Each row of a before or after table is a point. One or more steps were done to the points. Then noise was added and the rows were shuffled. The steps act on how far a point lies along the listed directions, d1 being the first. Name the steps. A step turns or swaps two directions, mirrors them in a line or flattens them onto one, adds a multiple of one to another, or multiplies one. Angles are multiples of 10 degrees, from the lower direction toward the higher: turns from -170 to 170, lines from 10 to 170 but not 90. Use the fewest steps. Two steps may share a direction if one is a turn and the other turns, adds or multiplies; they go together, in the order done. Otherwise the lowest direction goes first.
(in the rows, 128 means zero)

Directions:
(1): [154 156 167]
(2): [ 90 114 164]
(3): [157  84 141]
Before (9 x 3):
[[129 125  94]
 [158 104 191]
 [ 76 140 134]
 [149  72  98]
 [139  85 141]
 [150 165  96]
 [121  73 137]
 [135 187  98]
 [145  81 167]]
After (9 x 3):
[[170 100 146]
 [141  82 138]
 [141 169 124]
 [ 81 138 117]
 [121 129 126]
 [124  70 136]
 [150  80 137]
 [137  75 140]
 [127 189 117]]
Steps: flatten d1 and d2 onto the line at 140 degrees

Directions:
(1): [108 134 118 111 168  60 131 158]
(2): [105  68 120 126 122 115 176  93]
(3): [104  82 133  93 124 157 101 177]
(4): [138 101 148 176 191 145 117 127]
Before (8 x 8):
[[ 90  73 115  70 160  67 136 156]
 [140 168 136 123  92 129 129 133]
 [137 113 137 168 157 160 101 126]
 [147 130 116 129 113 143 127 116]
 [ 82 106 100  88 104 151 115 167]
 [124  96 157 158 142 160 105 144]
 [133 183 124 120  93 107 139 110]
 [122 127 132 134 189  99 114 157]]
After (8 x 8):
[[ 88  62 112  24  61 138 126 154]
 [139 196 125 151 150  62 151 103]
 [137 168 141 144 151  91 132 141]
 [134 144 125 102  72 169 119 126]
 [140 115 135 157 126 180 101 120]
 [118  84 158 139 118 185  97 154]
 [145 128 118 142 153 116 127 123]
 [ 58  62 106  69 135 153  91 217]]
Steps: mirror d1 and d4 in the line at 130 degrees; multiply d3 by 2
